Each wall is flat, endless, passes through zero and stands at right angles to its row. A trip goes straight from one point to another. List the walls that it crosses, first one first.
In the rows, zero is written as 128.

Walls:
(1): [ 91 103  81]
(2): [ 73 122 147]
(3): [ 65 125 143]
(4): [163 175  78]
Trips:
[ 99 159 129] to [ 97 150 117] -> none
[116 113 137] to [124 116  96] -> 4, 2, 3
[134 120 162] to [112 108 111] -> 1
[127 123 116] to [114 168 141] -> 3, 2, 1
[ 98 125 136] to [100 139 129] -> none
[115  99 127] to [ 97 144  82] -> 4
[144 107 173] to [145 138 163] -> 2
[178 128 143] to [165 154 124] -> none
[179 143 130] to [111  99 139] -> 4, 2, 3, 1
[106 135 104] to [ 70 141 169] -> 4, 1

Walls:
(1): [ 88 162  76 111 145 122 155 168 166 157 136]
(2): [102 162 204 108 100 100 119 126 126  89 166]
(3): [ 91 173 129 108 162 104 104 112 147 110 135]
(4): [106 107 147 138 113  85 126 133  93 168 155]
(5): [116 122 119 125  54 156 134 127 104 126 143]
(6): [111 149 113 157 106 129 131 114 163 149 117]
Trips:
[155 109 123 127 117 157 111  94  81 195 151] to [117  50 124 149 128 138 140  92  91 208 159] -> none
[123  97 125 170  96 169  90 109 185 164 120] to [117 138 139 108  88 154 105 134 109 134 151] -> 4, 2, 6
[159 101 115 148 111 130 120 102 127 145 131] to [153 118 122 112 121 151 119 171 159 116 124] -> 4, 6, 1
[129 154 180  77 140 146 105 117 120 140 117] to [207 152 153  64 133 108 102 131 145 131 110] -> none

Walls:
(1): [150  72 164 136 133  75 144 158  65 107  92 127 109  94 122 118 134 168
 109 136 100 159 123 111]
(2): [121 158 128 184 119 158  54 118 115 168  91 120 136 125 186  91 131  95
 141 119 127 107 146 142]
(3): [143 122 156  97 132 241 136 122 104 145 102 134 197 136 109 180 119 127
 139  89 136 132 111 108]
(4): [126  90 167 118 123 106 131 181 115 176 141 149 113  91 115 185 181 142
 140 133 158 128 137 121]
(5): [136 187 144 117 166 134 102 157 151 151 134 171 119 151 107 117 111  92
 102  91 148  93 132 195]
(6): [154 115 148 119 132 163 140 145 137 140 138 102 165  92 120 108 176  90
 143 135 115 113 132 124]
(7): [129 145  95 150 124 138 161  94 151  85 132 162 160 121 152 133 126 112
 105 121 145 180 143 125]
(8): [143 107 119 137 113  92  63 158 131  50  95 115 117 144 168 118 124 123
 114 128 179 114  95 121]
(9): [119 130 182 104 111 120 121 115 156 149 131 137 136 118 128 136 134 159
 125 149 127  76 172 135]
(10): [102 127 124 126 117 163 153 100 123 115 171 187 157 135 117 103 130 137
 155 145 123 112 101 114]
Trips:
[ 93 121 149 140 122 150 155  90 165 107 167 160 189  65  92 123 134 124
 116 126 147 123 128 113] to [126 103 115 161 141 111 117 122 123 135 181 167 174 142 107 176 125 141
 125 165 114  80 109 178] -> 5, 6, 7, 3
[165 125 122  73 118 107 166 179 130 110  83 151 166 112 113 138 166 112
 118 110 138 155 121 183] to [ 93  75 163 161 162  99 122 166 160 134 129 119 166 131 127  98 101 125
 144  94 131  95 116 133] -> 7, 9, 3, 2
[140 105 125 159  99 101 148 156 152 123 140 177 119 131 154 147 154  87
 121 132 155 118  69  63] to [159 130 118 109 196 130 129 170 144 119 109 129 131 110 111 116 130 131
  98 154 165 111 121  91] -> 5, 10, 7, 3
[115 111  65 139 142 125  45 105 163 141 106 121 118 149 123 160  77 114
 155 160 126 109 121 129] to [154 130  91 119 155  90 160 125 138 114  83 120  85 111 120 154 100 150
 184 120 156 143 140 108] -> 5, 2, 1, 7, 4

Walls:
(1): [ 92  79 112  95 147 100 124 132  84 142 149 148 130  97  91 143  93 121
 161 154 103 170 119 130 147 176 142 103 162 126 139 148 154 111 140 124
  74  69  99 130  98 130  95 163 135 126 134 132]
(2): [ 98  87 118 109 141  72 131 142 129 130 123 149  92 164 153 154 132 132
 123  75 100 149 162 153 145 138 144 104 126 186 139  96 141 147  99 149
 156  97 158 138 149  81 151 158  90 132 151 150]
(3): [111  92 173  89 115 122 116 125  95 197 127  97 127  94 207 136 106 153
 157 187 114 123 176 122 134 109  80 181 122  67 128 145  88  98 114 191
 140 147 107 170 168 103 108 115 121 179 159 116]
(4): [174 154 148 101 167  86 131 135 100 124 110  83 176  84 107 133 132 129
 130 108 164 143 128 188 126 180 167 106 107 119 112 136 114 171  79 140
 170  87 122  46 113  95 112 143 141 148 171 116]
(5): [146 147 110 137 139 123  96 116 134 145 130 157 121 110 155 140 142 133
 146 148 103 150 165 148  83 123 108 106  82 164 147  92 133 124 115 164
 119 110 129 120  79 145 113 126 119 136  93 145]
(6): [149 135 116 194 149 121  61 127 145 124 122 132 126 109 154 118 157 139
 151 125 128 149 109 140 165 140 112 133  82 138 163 191  93 164 124 140
 106 106 154 146 110 162 119  59 140 137 100 126]
(7): [ 92 106 140 104 124 140 118 157  96 132  76 107  96 157 145 143 153 125
 122 110 141  87 184 142 162 120 173 120 134 134 144  98 105 132 112 119
 145 135 162 137 147 130 158 148 136  80 100  87]
(8): [148 142 162 165 146 128 102 151 139 105 140 125 170 121 166 173 105  79
 120 124 125 129 156 104 167 139 145 169 117 138  83 123 129 142 168 121
 121 112 130 143 119 118 149 104  84 145 178 113]
Trips:
[127 126 158 139  81 123 151 141 121 139  90 139  90 121  75 110 125 114
 128 124  94 127 115 111 126 163  96 145 163 142 104  88 131  98 136  98
 117 107  95 110 136 146 131 134  93  96 173  96] to [ 70 134  98 107 151 153 118 128 129  98 120  88 136 161 177 172 159 158
 167 125 149 169 155 151 107 130  47 131  82 107 142 147 122 109 157 136
  95  91 158 149 151  98  92 125 153 108  53 163] -> 8, 2, 3, 5, 6
[ 99 113 127 150 128 151 113 128 150  79 126 128 170 121  93 104  92 146
 118 143 129 116 148 146 148 132 159 148 172 110 162 163 124 139 135 119
 105 145  83 106 114 152 145 131 106  91  94 146] to [105 117  95 161 110 125 138 127 132 125 183 168  93 130 112 104 141 165
 138 120  95 159 164 136 168 170 158 161 119 110 169 176 150 151 116 173
 138 100 139 104 148 125 171 161 141 119 109 124] -> 2, 5
[151 121 116 172 126 158  89 149 167 153  85 146 141 151 157 100  97 144
 112 127 129  60 146 177 172 117 103 165 102 119 138 107 128 144  80  82
  75 169 110 201 133 124 163 131  84 105 171 151] to [114  72 149 124  80 163 116 140 149 144 151 140 122 144  83 176  95 147
 128 129 113 143 158 135 119  61 133 156 147 143 127 163 104 128 150 171
 118 110 174 118 150  93 112 108 160 129  82 116] -> 8, 1
[118 211 143  77  98 165  91  99  84 152 100 145 132 136 115 114 105 148
  87 115 103 137 154 196 117 105 108 107 123 131  81 130 147 108 131  20
 160 118 116  77 163  97 133 108 152 125 138 100] to [175  98 134 105 111 104 116 161 112 167 122  90 139 152 118 145 141 112
 155 135 129 152  79 161 153 109 137 136 133 102 108 160 122 127 116 131
 149  92 143 125 156 116 162 119 145 124 150 135] -> 3, 2, 1, 8, 6
[ 98 116 119 124 123 157 162 128 133 156 108 135 125 122  87 123 138 132
 117 123 111 142 105  77 153 182 119 133 145 111 105 137 105 122 158 162
 178 116 140 141 158 166 115  99 140 129 128  97] to [121  98 133 139 120 165 134 163 112 119 120 126 129 176 109 145 108 143
  75 153 157 132 120 132 159 135 118 173  93 115 125 157 100 148 113 120
 167 137 137 137 128 143 119 116 120 115 104 135] -> 1, 8

Walls:
(1): [108 159 159 113 157 121 182 118 101 126 110 136  84 121 125 144 160 126
 101 115 137  55 110 136 133 158 129  79 161 116 117 138 119 176 178  90
 113 130 138 153 115 144  67 150 144 128 110 146]
(2): [ 86 106  69 129 109  97  86 132  80  95 110 139 117 174 102 133 140 147
 130 131 132 104 130 169 131 170  88 130  42 106 142 160 151  63 156 156
 118 135 138 134 190 172  98 106 132 144 109 121]
(3): [ 86 108 156 147 118 129 115  85 100 129 140 157 117 103 114 140 127 139
 129  95 133 131 131 119 123 109 119  83 164 153 110 126 170  96 135 141
 129 114 151  83 138 137 153  76 126  74  88  95]
(4): [ 85 146 127 155 130 149 129 127 136 156 145 132 160 156 124 138 100 166
 121 103 158  70  88 122 159  75 152  86  97 133 169 160 109 169 165  94
 136 149 121  62 132 143 101  64 105 116 122 160]
(5): [108 141 126 147 143  94 185 121 153 110 145 164 105 141 156 165  91 119
 198  94 103 167 135 124 168 102 117 170 135 127 115  98 126 140 129 148
  97 120 126 133 120 183 152 139 157 153 137 137]
(6): [111 150 142 155 116 123 106 106 157 163 105 128 148 107 179 143  98 168
 130 127  94 126 115 102 125 137 147 105 152 134 120 122 135 146 110 168
 100 136 149 153 108 129 135 117 128 130 121 144]
(7): [123 127 146  89 163 123 133 126 136 134 131 132 136 141 136 170 131 160
 129 125 110 121 186  94 143 120 145 134 132 167 109  71 176 129 126 130
  77 114  89  87 162 143 108 150 119 116 151  93]
Trips:
[107 120 164 125  96 186 147 102 111 149  83 185  86  93 122 121 150 167
  76  86 191 103 156 210 134 105 117 105 156 149 132 150 145 160 118 128
 152 167 138 145 114 108  56 128 129 120 126 132] to [109 112  96 138  81 142 139  69 111 131 172  70 135 101 116  88 136 123
 115 122 125 133  87 136 143 146 114 152 110 114  90 145 124 149 168 100
  80 120  85 131 131  96 126 137 113 184 151 135] -> 2, 3
[206 138 143 121 133 113 114 114 112 127 124 124 110 157 122 134 167 114
 110  53 181 168 130 103 142 123 149 130  95  61 154  85 124 129 136 117
 163 100 122 134 140  95 178 160 109 154 125 117] to [160 127 115 116 113  99  97 113 132 112 123 130 130 124 104 121 200 145
 168 153  84 111 104 107 103 141 121  74 161 107 110 114 132 132 116 142
 102  71 168 122 100 133 124 176 159 119 166 201] -> 1, 6
[160 128 130 115 146 158 106 115 118 103 150 150  90 108 118  99  73 175
 104 107 140 107 153 163 133  82 126 135 105 155 146 102 116 153 148 144
 115 178 134 164 142 140  51 102 110 142 131 130] to [100 164 157 109 124 112 105 131 150 187 141 155 104 128 125 105 168 104
 122 115 114  95 125 150 107  92 131 112 151 133 112 124 148  53 133 140
 158 138  68 115 177 112 166 112 134 141 159 104] -> 3, 1, 4

Walls:
(1): [109  96 149 142 180 101 120 167 105 142 109 134 123 112  85 146 186 107
 113 121 139 110 191 118 145 128 130  98 143 135 137 141 167 116  88 116
 102 115 103 145  93  72 121 130 121 167 127 131]
(2): [131 102 156 123 114 164 160 126 118 121 157 143 102  76 139 165 150 106
 114 141 119 163 163 157 135  60 126  95 111 110 106 117 147  94  81 113
 157 136 130 154 167 127 106 165 126 150 126 105]
(3): [165  78 144 146 140 100 116 114 122 129 102 121 121  91 140 115 103  99
 132 136  82  92 153 156 137 146 151 121  98 103 100 123 114 144 152 121
 146 185 144 140  99 128 104 141 143 171 134  57]
(4): [122 155 155 207 111  52 106 109 124  86 116 123 120 101 110 177 152 130
  92 120 118 145 127 121  92 125 136  92 112 192 130 154  84 104 115 165
  71 106 142  95 122 145 111 138 153 103 128 130]
(5): [ 87  91  98 172 156 144 126 136 113  96 141 101 137 100 119 136  87 133
 114 112 135 127 108 161 159 127 135 101 121  89 101 110 104 139 144 148
 153 137 152  96  98 140 161 127 135  94 151  73]
(6): [150  96  61 108 159 113 174 164 151 132 148  99 155 118 123 121 122 175
 184 161 187 119  89 136 151  85 162 138 193 114  89 156 122 108  78 122
 154  97 108  86 135 147 116 137 145 139  98 102]
(7): [107 129 150 116 157 126 135  95  47 146 141 110 126 147  79 151 103 140
  84 148 156 178 135 145 150 148 152 128 127 126 128 147 114 120 172 103
  80 130 136  65 102  75 146 139  90  82 146 124]
(8): [145 144 106 141 116 101 121 122 128 152 125  86 110  76 117  91 128 102
  57 100  99 102 131 140 127 131 123 153 141 142 133 100 165 168 152 148
  75  92 134 142 149 150 113 189 149 100 110 165]
(9): [177  99 146 147 124 147  63 120 138 151 137 138  95 139 120  69 111 154
 144 105 127 130 118 104 143  97 120 167 155 107  81 152 129 226 132  82
 163 132 119  85 143  95 162 102 124 113 136 129]
(10): [152 135 144 193 139 176 153 114 172 104  91 181 136 126 133 122 118 104
 107 131 156 158 144 146  82 108 131 112 126 111 114 170 126 140 159 157
 155 107 125  99 127 121 116 101 156 130 108 137]
Trips:
[100 167  85  99 148 102 143 140 115 137  73 179 162 115 141 137 191 139
 107  82 170 121 117 146 115 111 170 126 131 133 115 150 115  95 141 138
 130 116 168 157 116 124 107  46 144 111 114 159] to [ 98 121 165 198  88 157 148 113  66 155 168 131 147 162 157 121 181 119
 100 143 131 154 175 141 116  56 105 130 130 161 122 135 136 105 161 133
 124 185 124 109 115  87  82 131  92  89 114 144] -> 7, 6, 2
[126 113 147 100 101 116 165 178 101 121 135 101 129 119 154 107 129  67
 117 131 119 130 121 157 118 173  94 106  87 147 141  96 131 150 125  62
 131 134 123 125 154 116 120 114  98 165 114 108] to [156  87 108 138  80 138 151 168 134  94 114 108 127 137  69 145 138 107
 139 146 146  74 138 104 115 161 137  92 101 136 133 135 127  76 139 131
 129 145 137 119 125 143 123 159 171 163 148 148] -> 8, 4, 6, 10
